Each row is a point. Before rounding, the points of a table are all equally far from one centre. They may lie mostly on one side of it. Write the centre, to within rounding.

Points, 5 rows:
[[ 28   1]
 [-43   1]
 [-51 -25]
 [-20  17]
 [-45  -2]]
Centre: [ -7 -25]

Points (10 x 4):
[[ 13  25 -40   5]
 [ -9  30 -33 -16]
 [ -6  12 -57  -8]
 [-35  20 -40 -20]
 [-13  35 -44  -2]
 [-20  23 -51 -11]
 [-16  14 -61  -5]
 [ -8 -15 -46 -25]
 [-23   2 -56 -19]
 [ 10   0 -51  -9]]
Centre: [-21  -7 -17  18]

Points (11 x 8):
[[-30  17 -46 -15 -35  14 -15   2]
 [-36  -9 -25  -3 -77   9   4  -7]
 [-60 -31 -42  12 -33  21  -4  37]
 [-25 -30 -62  12 -31  33  20  22]
 [ -7  -7 -21  16 -35  54  -4 -17]
 [-51  -6 -49  18 -16  34 -21  17]
 [-26  -4 -12  13 -44  32 -17  22]
 [-47   9  -9  10 -17   0 -53 -24]
 [ -3 -15 -41 -12 -31 -12 -16  25]
 [-52  14 -19  12 -47  34 -13   3]
 [-22 -19 -27 -23 -49  14 -23  -3]]
Centre: [-39 -19 -10  14  -1 -10  25 -17]

Points, 15 rows:
[[-51  11 -33 -44   1  33  -7 -10  -3 -18  -8]
 [-63  -7   4 -49  -8  17  -5 -12   2 -23  42]
 [-56  19  -8 -40  -2  46  16  -6  -1  -7   2]
 [-57  10  -3 -25  -6  47  -3  -5  -6 -15  33]
 [-71  -3 -12 -49 -11  33  -9  -4  15 -45   4]
 [-68   6  -8 -28 -10  57 -19 -20  -1 -32   9]
 [-79  21   3 -16   1  47 -20  -4  14 -29   2]
 [-59  -2 -11 -36  -6  50  21  -8   5 -22   7]
 [-49   8  -4 -50 -21  40  -8  -9   1 -30  25]
 [-66  20  -4 -29   6  48  -4 -21  12 -37  15]
 [-46   4 -25 -34 -10  37   7   0  23 -29   6]
 [-51   8  -1 -23 -14  38  -6  -7 -14 -25  37]
 [-59   6  -7 -57 -14  43 -10 -17  -1 -13  19]
 [-64  23   0 -49 -14  37  -5 -26   2  -9  19]
 [-54  16  -9 -24  -2  46   4   0   4 -13  26]]
Centre: [-48  -7  13 -22  -2  16 -11 -16   5 -16  -5]

Points:
[[-20  22 -27 -11  -5   8   9  12 -44  -3  38  83   4 -16]
 [  1  31 -58 -67 -15  17 -15  23 -31  -8  31  -8  30  -6]
 [-32  33 -41 -41  29   4  -1  17 -20  -9  29  48   9 -25]
 [-16  30 -13 -30   1  51   3  33  -4  -1  55   9   6  -3]
 [  5   4 -72 -34  -2   3  14  40 -31   6  65  18   9  23]
 [ 10   3  -2   5  18  23   7  -1  10 -10  57  52  -6 -16]
 [-24  29 -47 -44 -44  22  -3   3 -57  28  33 -16  10  18]
 [-14   5 -38  12  -2 -12 -46  29 -22  -1  63   8 -21  19]
 [-45 -22 -48 -40 -21  24   7  27 -23  -8  13  31   8  13]
 [-22  14 -31 -34 -65   5 -17  26 -30   0  17  59 -24   0]
 [ -2   6 -52 -50 -34  27  16  -2  12 -10  45  21  26  24]
 [-43 -12 -14 -14 -22   8  -4  19 -44 -21  38  42  41  -6]
 [-17   8 -30 -35  -7   9   4   7 -33 -23  47  19  56  34]
 [-32  -5 -34 -16 -16  -1  -9  50 -57  -2  22  -4  32  28]
 [ -7   5 -29 -31 -25  43 -11  32 -49 -24  53  -3   4  23]
 [-46   0 -63 -21  -1  17  24  23 -16 -11   8  18  32   9]
 [ -5  34 -48 -47   6  -3  50  10  26  18  40  23  -4  -6]]
Centre: [  3  15 -21 -13 -19 -14  12   4 -23  -4  20   6  -5  -3]

Points, 27 rows:
[[ 12 -68  13  33 -37  -6  34  14  17   3  47  33   6  -6 -43 -35  49  30
   -2 -21]
 [  6 -56   8  32 -51 -22  28  -8   8 -27  68  41 -50  17 -52 -44  25  -4
   10  -4]
 [ 30 -51  10   2 -26  -9  36  -3   2  -7  16   8  11  -9 -32 -15  -6  45
   -7 -18]
 [ 11 -75  -9 -19 -32  14  44  -1  10   0  22  30 -16   9 -10 -54  18   7
  -17  17]
 [ 19 -74  -6  -3 -28 -12  20  -6  17  -2  16  29 -59  10 -29 -13   8  30
   -3   0]
 [ 25 -38  12  15 -76   4  23  12   1  23  35  32 -14   2 -21 -50  10  37
   13 -14]
 [ 42 -73  -2  16 -43  16  20   5   6  28  39  13 -27  -4 -29 -46  27  28
   15 -19]
 [ 22 -53  10  12 -25  -9  33  27 -20 -18  53  50   2 -10 -13  -5  40  35
  -14   0]
 [ 58 -52  -7  15 -29  -6  -6  16  15  15  26  58 -21   8   5 -42  62  19
   10  -9]
 [ 20 -55  -4   7 -28  -9  33  20  -2   2  55  44 -18   7 -22 -23  55  21
  -36   0]
 [ -5 -46  -6 -17 -53 -13  34  10 -18   3  50  26  -4  16 -50 -15  24  21
   -8   3]
 [ 38 -45   9 -25 -42 -30  45  -3  -5   1  33  20  -4  -2 -30  14  50 -17
   22   3]
 [ 26 -58  -5  28 -42  24  43  19  32  10  18  11 -25   3 -30 -30  22   4
  -12  -1]
 [  5 -63 -26 -14 -54  -9  18   1   7  11  23  35  -8 -36 -16 -13  36  27
   15  -5]
 [ 21 -40   7  23 -57  -9  21   9  29 -11  40  17  -7 -12 -37 -41  19  21
    2  21]
 [ 18 -28  26  26 -36 -16  19  -4  10 -13  35  40  -7  23 -63 -23  28  32
   29  35]
 [ 39 -16  14  11 -43  -8 -12   1  -6  29  31  24  -2  29 -48 -27  32  44
   -9   6]
 [ 25 -42  -8  27 -62   8  17  35  12   2  31  46 -26  11  -9 -64  29  13
   13 -27]
 [ 32 -53  21   4 -39 -31  19   1  -7 -19  72  13  -9  18 -10 -28  26  35
   -3  -6]
 [ 36 -97 -12   3 -50  10   3  -8   2  20  21  23 -18   1 -13 -22  47  -7
  -19 -23]
 [ 24 -63  11  32 -35  22  11  12 -14 -19  34   0  -2  -9 -14 -43  27  44
  -17   8]
 [  4 -74 -20  35 -20   3  17   3   9  22 -25  30 -46   4 -10 -13  21  40
   24  19]
 [ 56 -73  15   8 -18 -27  18 -11   4  -3  20  12   7 -23  -7 -51  18  28
   18 -23]
 [-37 -62  -1 -21 -56   8  25   7   5   0  35   1 -21  -5 -15 -21  34  20
   43 -13]
 [  3 -61   0  11 -37 -19  19  11  38  10  16  60  -7  -1 -39 -22  49  20
   -7   8]
 [ 53 -41 -25  27 -43 -15  41   3 -11  -8  18  14  -1  -3 -29 -14  12  29
    0  -1]
 [ 40 -50   4   7 -15 -13  36   8  -1 -12   1   2  -3  -4 -58 -45  25  27
   11 -15]]
Centre: [-10 -24  12  32  -6  -3   5 -28 -23   9  18  28 -14   5  -2 -26  28 -20
  15 -12]
